Rows are points. Each table stands for the endless flat space through its points: a line for two points, a plane for three, and so on. The two share one point or none. Which?

First (2 x 3)
0.34	-0.48	0.27
0.14	-0.12	0.31
Second (2 x 3)
0.16	-0.38	0.28
0.48	-0.06	0.32
They share: 0.24	-0.30	0.29

First (2 x 6)
-0.06	0.13	-0.19	0.04	0.20	-0.08
-0.05	0.05	-0.26	-0.02	0.19	0.00
Second (3 x 6)
-0.05	-0.10	-0.38	-0.09	0.10	0.04
0.15	-0.26	-0.34	-0.19	0.20	-0.15
-0.22	0.27	-0.27	0.04	0.24	0.35
They share: -0.04	-0.03	-0.33	-0.08	0.18	0.08

First (2 x 8)
-0.08	-0.30	-0.06	0.03	-0.17	-0.35	-0.27	-0.02
0.20	-0.10	-0.26	-0.17	-0.21	-0.31	-0.27	0.34
Second (2 x 8)
0.21	-0.25	-0.24	-0.12	-0.19	-0.33	-0.33	0.18
-0.11	0.15	-0.12	-0.12	-0.23	-0.29	-0.09	0.46
They share: 0.13	-0.15	-0.21	-0.12	-0.20	-0.32	-0.27	0.25

First (3 x 9)
0.38	-0.03	-0.48	0.02	0.32	0.07	0.16	0.23	-0.23
0.37	0.10	-0.59	-0.03	0.39	0.14	0.24	0.23	-0.23
0.57	-0.14	-0.23	-0.03	0.11	0.22	-0.08	0.39	-0.51
Second (5 x 9)
0.32	-0.04	-0.38	-0.22	0.48	0.14	0.09	0.28	-0.37
0.30	-0.35	-0.21	0.32	0.18	-0.32	0.02	0.20	-0.02
0.12	0.08	-0.06	-0.26	0.40	0.39	0.26	-0.02	-0.60
0.19	-0.09	-0.23	-0.33	0.37	0.49	0.12	-0.19	-0.77
0.60	-0.52	-0.46	0.50	0.20	-0.74	-0.23	0.48	0.31
They share: no point

First (4 x 12)
-0.07	-0.30	-0.04	0.32	-0.13	0.00	-0.12	0.27	-0.29	0.61	-0.42	0.24
-0.22	0.00	-0.25	0.17	-0.19	0.15	-0.21	0.21	-0.41	0.37	-0.12	0.21
-0.12	0.21	-0.01	-0.16	-0.20	0.40	-0.43	0.14	-0.33	0.16	0.13	0.25
-0.36	-0.03	-0.30	0.06	-0.11	0.24	-0.21	0.33	-0.28	0.07	0.08	0.44
Second (4 x 12)
-0.35	0.14	0.09	0.07	-0.35	0.50	-0.40	0.61	-0.37	0.02	0.13	-0.06
-0.10	0.16	0.17	0.24	-0.50	0.49	-0.18	0.74	-0.54	0.33	0.37	0.12
0.01	0.11	0.02	0.17	-0.40	0.36	-0.11	0.47	-0.57	0.42	0.29	0.30
-0.27	0.11	-0.29	-0.25	-0.06	0.06	-0.34	-0.17	-0.18	0.14	-0.36	0.32
They share: no point

First (5 x 14)
-0.05	1.06	-0.12	-0.42	-0.42	-0.29	0.15	0.16	-0.04	-0.42	0.60	0.06	0.31	0.80
0.14	0.55	0.21	-0.57	-0.14	-0.03	0.41	-0.02	0.07	-0.26	0.33	-0.05	0.29	0.41
-0.10	0.33	0.43	-1.01	-0.02	0.39	0.65	-0.08	0.17	0.26	-0.19	-0.25	0.09	0.41
0.28	0.42	0.15	-0.68	0.04	0.02	0.54	-0.27	-0.02	-0.40	0.35	0.03	0.32	0.29
0.05	0.43	0.19	-0.12	-0.48	-0.34	0.05	0.11	0.36	-0.03	0.24	-0.43	0.29	0.20
Second (3 x 14)
0.27	0.19	0.38	-0.40	-0.07	-0.06	0.28	-0.05	0.27	-0.14	0.08	-0.35	0.19	0.08
0.38	0.32	0.32	-0.22	-0.25	-0.37	0.60	0.06	0.21	-0.21	0.17	-0.08	0.48	0.29
0.46	0.18	0.44	-0.46	-0.07	-0.29	0.50	0.08	0.21	-0.19	-0.01	-0.14	0.38	0.23
They share: no point

First (4 x 18)
-0.33	0.01	-0.43	0.46	-0.22	0.36	-0.27	-0.49	0.46	0.43	0.15	0.31	0.23	-0.62	0.19	0.14	-0.27	0.16
-0.20	0.35	-0.09	0.18	-0.07	0.26	-0.15	0.17	-0.04	-0.13	0.14	0.20	0.07	-0.13	0.26	-0.30	-0.34	0.10
-0.37	0.09	-0.30	0.15	-0.12	0.21	-0.33	-0.07	0.06	-0.04	-0.02	0.39	0.01	-0.19	0.18	-0.29	-0.31	0.04
-0.06	0.37	-0.14	0.53	0.12	0.59	0.06	-0.01	0.22	0.18	0.33	0.07	0.27	-0.45	0.34	0.02	-0.53	0.07
Second (5 x 18)
-0.49	0.15	-0.34	0.07	-0.81	0.26	0.10	-0.50	0.37	0.37	0.45	0.32	0.53	-0.12	0.06	0.05	-0.27	0.39
-0.28	-0.12	-0.30	0.02	-0.21	-0.01	-0.27	-0.24	-0.03	0.12	0.03	0.15	-0.02	-0.29	0.40	-0.04	-0.08	0.19
-0.37	0.50	-0.23	0.51	-0.43	0.45	0.02	-0.14	0.00	0.07	0.22	0.52	0.17	-0.13	0.21	-0.09	-0.33	0.53
-0.34	0.02	0.07	0.24	-0.10	-0.25	-0.80	-0.33	0.17	0.57	0.30	-0.35	-0.20	-0.37	0.04	-0.29	0.43	-0.03
-0.58	0.28	-0.27	0.32	-0.26	0.09	-0.28	-0.45	-0.05	0.33	0.40	0.21	0.04	-0.11	0.22	-0.13	-0.05	0.41
They share: no point

First (5 x 24)
0.21	-0.60	-0.25	0.34	-0.38	0.03	0.33	-0.07	0.01	0.33	-0.04	0.09	-0.44	0.37	-0.47	0.01	0.08	-0.12	0.10	0.44	0.02	0.17	0.31	0.15
-0.05	-0.04	0.12	0.34	-0.12	-0.31	-0.06	0.60	-0.59	1.00	0.41	-0.42	-0.60	0.50	-0.19	0.02	0.48	-0.62	-0.38	-0.15	0.49	-0.16	-0.04	-0.45
0.02	-0.65	-0.34	0.32	-0.31	0.21	0.29	-0.08	-0.07	0.43	-0.24	0.15	-0.69	0.60	-0.27	0.24	0.16	-0.07	0.30	0.75	-0.42	0.19	0.04	0.50
-0.18	-0.11	-0.12	0.04	-0.29	-0.13	-0.33	-0.04	-0.09	0.51	0.26	-0.05	0.17	0.34	-0.35	-0.50	-0.12	-0.37	-0.32	-0.27	0.30	-0.35	-0.14	-0.50
-0.10	-0.19	-0.39	0.24	-0.04	-0.17	0.09	-0.06	-0.17	0.41	-0.16	-0.07	-0.57	0.38	-0.11	0.11	0.07	-0.15	-0.17	0.36	-0.27	-0.11	0.16	-0.12
Second (3 x 24)
-0.11	-0.27	-0.23	0.06	-0.44	-0.26	-0.10	-0.35	-0.14	0.49	-0.01	0.03	0.06	0.32	-0.20	-0.18	-0.06	-0.25	0.01	0.09	0.11	-0.24	0.14	-0.29
-0.08	-0.30	-0.20	0.18	-0.23	-0.02	-0.01	-0.08	-0.14	0.22	-0.04	-0.09	-0.15	0.29	-0.38	-0.36	-0.15	-0.28	-0.14	0.15	0.08	-0.27	-0.01	-0.29
-0.17	-0.35	-0.11	0.02	-0.58	-0.24	-0.10	-0.47	-0.32	0.35	-0.13	-0.07	0.24	0.26	-0.22	-0.36	-0.18	-0.37	0.19	0.15	0.23	-0.44	0.04	-0.39
They share: -0.06	-0.25	-0.27	0.16	-0.23	-0.11	-0.04	-0.11	-0.05	0.38	0.03	0.00	-0.17	0.33	-0.31	-0.21	-0.06	-0.21	-0.18	0.10	0.03	-0.16	0.09	-0.24

First (2 x 24)
-0.23	0.11	0.15	0.15	0.34	0.34	0.22	-0.20	-0.47	-0.10	-0.02	0.27	-0.36	0.10	-0.33	0.34	-0.40	0.15	-0.07	-0.16	0.22	0.46	0.31	-0.02
-0.18	0.15	0.12	0.23	0.34	0.35	0.17	-0.27	-0.38	-0.08	0.04	0.24	-0.29	0.01	-0.29	0.28	-0.31	0.23	0.00	-0.19	0.13	0.41	0.24	0.06
Second (5 x 24)
-0.11	0.37	-0.03	0.25	0.40	0.56	-0.04	-0.32	-0.15	-0.06	0.02	0.23	-0.10	0.04	-0.11	0.14	-0.26	0.05	-0.03	-0.18	0.28	0.56	0.15	-0.14
-0.23	0.42	-0.18	0.54	0.49	0.52	0.24	-0.38	0.16	0.12	0.17	0.39	-0.49	-0.20	-0.05	0.47	-0.23	0.40	-0.24	-0.23	0.45	0.44	0.28	-0.12
-0.24	0.09	0.12	0.58	0.42	-0.04	0.60	-0.36	-0.45	0.03	0.10	0.47	-0.52	-0.24	-0.37	0.47	0.08	0.83	0.26	-0.32	-0.21	0.02	0.10	0.60
-0.35	0.32	0.18	0.54	0.57	0.29	0.23	-0.29	-0.16	-0.12	-0.21	0.46	-0.34	0.00	-0.33	0.25	0.21	0.39	0.24	-0.20	0.32	0.45	0.07	-0.06
-0.06	-0.11	0.30	0.14	0.06	0.58	-0.22	-0.40	-0.13	-0.13	0.44	-0.29	-0.24	-0.28	-0.39	0.17	-0.70	0.25	-0.18	-0.16	-0.01	0.40	0.48	0.00
They share: -0.13	0.19	0.09	0.31	0.34	0.36	0.12	-0.34	-0.29	-0.06	0.10	0.21	-0.22	-0.08	-0.25	0.22	-0.22	0.31	0.07	-0.22	0.04	0.36	0.17	0.14

First (2 x 24)
0.18	-0.03	-0.24	-0.07	0.32	-0.21	0.19	-0.17	-0.02	0.30	0.13	-0.16	-0.40	0.27	0.03	0.42	-0.06	-0.42	-0.27	-0.34	0.20	-0.16	0.05	0.08
0.28	-0.15	-0.08	-0.19	0.26	-0.39	0.05	-0.31	0.10	0.16	0.17	-0.10	-0.32	0.35	0.11	0.30	0.14	-0.24	-0.23	-0.26	0.32	-0.02	-0.05	-0.10
Second (4 x 24)
0.33	-0.32	0.04	-0.40	0.51	-0.34	0.38	-0.15	0.48	0.12	-0.11	-0.37	-0.79	0.50	-0.27	0.54	0.06	-0.09	-0.42	-0.01	0.42	-0.27	0.15	0.08
0.47	-0.20	0.06	0.08	0.35	-0.24	0.25	0.21	-0.10	0.46	0.28	-0.29	-0.30	0.48	-0.07	0.35	0.14	-0.56	-0.45	-0.41	0.54	0.18	-0.03	-0.08
0.24	-0.25	0.08	-0.22	0.63	-0.10	0.33	-0.39	0.19	0.17	-0.25	-0.20	-0.82	0.61	0.10	0.74	0.01	-0.11	-0.35	-0.12	0.37	0.00	-0.12	0.10
0.32	0.01	-0.30	0.02	-0.01	-0.48	-0.02	0.09	-0.13	0.37	0.58	-0.14	0.09	0.09	-0.04	-0.01	0.11	-0.62	-0.24	-0.50	0.27	-0.09	0.12	-0.14
They share: 0.23	-0.09	-0.16	-0.13	0.29	-0.30	0.12	-0.24	0.04	0.23	0.15	-0.13	-0.36	0.31	0.07	0.36	0.04	-0.33	-0.25	-0.30	0.26	-0.09	0.00	-0.01

First (4 x 24)
-0.04	0.44	0.15	0.71	-0.28	0.05	0.11	-0.01	-0.07	0.11	0.14	0.45	-0.54	-0.08	-0.20	-0.22	-0.35	0.37	0.50	0.32	0.07	-0.01	0.08	0.02
-0.05	0.30	-0.15	-0.12	-0.09	0.41	0.24	0.00	-0.33	0.20	-0.13	0.04	0.09	-0.56	-0.13	0.05	0.29	-0.41	0.13	0.16	0.12	0.10	0.10	0.30
-0.11	0.32	-0.05	0.16	-0.19	0.21	0.16	0.10	-0.21	0.10	0.01	0.08	-0.07	-0.20	-0.03	-0.07	-0.05	-0.15	0.31	0.34	0.18	0.14	0.22	0.12
0.10	0.45	-0.01	0.31	-0.08	0.41	0.24	-0.25	-0.28	0.31	-0.13	0.51	-0.38	-0.79	-0.48	-0.01	0.26	0.00	0.20	-0.08	-0.12	-0.16	-0.21	0.37
Second (2 x 24)
0.19	0.16	0.09	0.40	-0.09	0.46	0.35	-0.30	-0.41	0.28	0.33	0.04	-0.21	-0.24	0.15	0.11	0.27	0.18	0.15	0.19	-0.03	0.08	-0.22	0.05
0.07	0.28	0.09	0.36	-0.21	0.32	0.29	-0.14	-0.25	0.24	0.17	0.16	-0.21	-0.32	-0.05	-0.05	0.07	0.08	0.23	0.25	0.11	0.08	-0.06	0.11
They share: 0.01	0.34	0.09	0.34	-0.27	0.25	0.26	-0.06	-0.17	0.22	0.09	0.22	-0.21	-0.36	-0.15	-0.13	-0.03	0.03	0.27	0.28	0.18	0.08	0.02	0.14

First (5 x 24)
-0.12	0.11	-0.29	0.15	-0.22	0.31	-0.20	-0.44	-0.10	-0.09	-0.58	-0.41	-0.58	0.55	0.00	0.26	0.01	-0.25	-0.26	-0.15	-0.30	0.53	0.49	-0.18
-0.57	-0.04	0.09	-0.18	-0.11	0.42	-0.27	-0.10	-0.12	-0.03	-0.51	-0.25	-0.22	0.58	-0.38	0.45	-0.47	-0.10	-0.37	-0.03	-0.53	0.51	0.21	0.00
-0.15	0.05	-0.37	0.09	0.06	0.02	-0.61	-0.21	0.10	-0.24	-0.29	-0.24	-0.19	0.37	-0.13	0.25	-0.26	-0.22	-0.54	-0.42	-0.43	0.70	0.62	-0.09
-0.13	-0.08	0.03	0.02	0.17	0.50	-0.33	-0.52	-0.18	0.37	-0.53	-0.45	-0.34	0.56	-0.20	0.09	-0.11	0.06	-0.41	-0.13	-0.53	0.45	0.23	-0.32
0.17	0.11	-0.41	0.31	-0.06	0.27	-0.29	-0.67	-0.07	0.05	-0.56	-0.51	-0.65	0.51	0.14	0.05	0.24	-0.21	-0.31	-0.26	-0.28	0.55	0.59	-0.35
Second (6 x 24)
0.02	-0.16	-0.76	-0.09	0.00	0.36	-0.27	-0.43	-0.67	-0.52	-0.51	-0.35	-0.49	0.26	-0.07	0.35	-0.73	-0.43	-0.09	-0.54	-0.02	0.51	0.16	0.02
-0.19	0.23	-0.30	-0.06	-0.16	0.21	-0.55	-0.13	-0.67	-0.10	-0.77	-0.70	0.12	0.32	-0.16	0.90	-0.63	0.24	-0.42	-0.50	-0.23	0.29	0.22	0.26
-0.35	0.45	-0.10	-0.24	-0.37	0.16	-0.28	-0.23	0.47	0.61	0.20	0.06	-0.34	0.77	-0.36	0.21	0.22	-0.12	-0.55	-0.24	-0.64	0.27	0.57	-0.28
-0.20	0.64	-0.29	-0.23	-0.36	0.38	-0.70	-0.24	0.03	0.43	-0.04	-0.23	-0.01	0.85	-0.50	0.31	-0.28	0.06	-0.32	-0.68	-0.48	0.37	0.83	-0.02
-0.02	-0.33	-0.78	-0.13	0.33	0.17	0.28	-0.48	-0.68	-0.55	-0.52	-0.22	-0.88	0.18	0.21	0.54	-0.48	-0.50	-0.60	-0.15	-0.22	0.45	-0.22	0.01
0.00	0.03	0.02	0.11	-0.26	-0.12	-0.23	0.10	-0.30	-0.18	-0.57	-0.48	-0.24	0.17	0.03	0.65	-0.17	0.12	-0.45	-0.05	-0.23	0.27	0.15	-0.13
They share: no point

First (2 x 24)
-0.26	0.39	-0.40	0.09	-0.30	-0.38	0.07	0.35	-0.20	-0.45	-0.13	-0.03	0.30	-0.27	0.22	-0.26	-0.14	-0.13	0.00	0.42	-0.11	0.15	0.03	-0.19
-0.38	0.18	-0.22	0.06	-0.33	-0.23	0.07	0.08	0.04	-0.24	0.05	-0.21	0.27	-0.06	0.52	-0.20	-0.11	0.08	0.06	0.18	-0.02	-0.03	0.30	-0.31
Second (3 x 24)
-0.50	0.21	-0.28	0.12	-0.12	-0.23	0.02	0.29	0.01	-0.35	-0.01	-0.04	0.19	-0.28	0.36	-0.32	-0.10	0.09	-0.08	0.28	0.07	-0.02	0.18	-0.18
0.10	0.38	-0.36	-0.17	-0.56	-0.60	0.46	0.22	-0.57	-0.52	-0.12	0.04	0.47	-0.12	0.11	-0.05	-0.34	-0.57	0.07	0.49	-0.39	0.31	-0.28	-0.11
-0.35	0.28	0.04	0.23	-0.31	-0.40	0.06	0.27	-0.07	-0.27	0.13	-0.21	0.12	-0.02	0.31	-0.50	-0.19	-0.12	0.22	0.04	0.11	0.16	-0.08	-0.46
They share: no point

First (5 x 24)
-0.29	-0.10	-0.24	0.37	-0.38	-0.26	-0.28	-0.13	-0.27	-0.75	0.04	0.21	-0.02	0.13	-0.37	-0.15	0.13	-0.52	-0.32	0.12	-0.55	-0.18	-0.11	0.07
-0.49	-0.43	-0.14	-0.57	-0.34	-0.33	0.06	-0.08	0.68	-0.27	0.01	0.31	0.21	-0.72	0.30	-0.19	0.19	0.18	-0.09	0.39	-0.34	0.58	-0.46	-0.13
-0.47	-0.18	-0.46	0.42	0.03	-0.27	0.01	-0.05	-0.21	-0.39	-0.05	0.30	-0.08	0.00	-0.25	0.08	0.21	-0.23	-0.04	0.27	-0.37	0.10	-0.46	0.19
-0.62	-0.41	-0.40	-0.23	0.09	-0.32	0.23	0.00	0.42	-0.05	-0.10	0.36	0.10	-0.58	0.18	0.05	0.22	0.23	0.11	0.46	-0.22	0.63	-0.71	0.03
0.06	-0.03	0.07	-0.17	-0.40	-0.47	-0.06	-0.31	0.70	-0.48	0.10	0.65	-0.13	-0.59	0.52	-0.15	0.21	0.24	-0.27	0.24	-0.46	0.33	-0.08	0.03
Second (6 x 24)
-0.16	-0.28	-0.20	-0.27	-0.03	-0.17	0.41	-0.27	0.57	-0.19	-0.15	0.60	0.31	0.01	0.03	-0.15	0.26	-0.03	-0.20	0.53	-0.61	-0.03	-0.54	0.23
-0.27	-0.15	-0.61	0.18	0.04	-0.48	-0.01	0.04	0.62	-0.28	-0.24	0.26	-0.19	-0.36	0.29	-0.41	0.06	-0.19	-0.55	0.34	-0.37	-0.02	-0.03	-0.36
-0.55	-0.15	0.01	-0.20	-0.04	-0.54	-0.28	0.29	-0.35	-0.12	0.22	-0.05	-0.02	-0.47	0.25	0.08	-0.05	-0.31	0.49	0.45	-0.48	0.69	-0.63	-0.20
-0.91	-0.59	-0.36	0.44	0.08	-0.51	-0.19	-0.17	-0.26	-0.90	-0.34	0.32	-0.05	-0.66	-0.21	0.30	0.41	0.16	-0.14	0.10	-0.34	1.15	-0.56	-0.06
-0.16	-0.14	-0.15	-0.39	-0.23	-0.34	-0.47	0.00	0.31	0.19	0.15	0.22	0.01	-0.33	0.31	-0.06	-0.23	-0.32	-0.13	0.49	-0.12	0.16	-0.39	-0.11
-0.22	-0.06	0.03	-0.35	-0.25	-0.26	0.05	-0.04	0.17	-0.19	0.17	0.40	0.19	-0.29	0.05	-0.06	0.03	-0.04	0.19	0.37	-0.44	0.22	-0.49	0.15
They share: -0.36	-0.22	-0.24	-0.05	-0.11	-0.35	-0.03	-0.09	0.25	-0.35	-0.07	0.38	0.05	-0.37	0.05	-0.07	0.12	-0.03	-0.14	0.31	-0.37	0.33	-0.38	-0.01
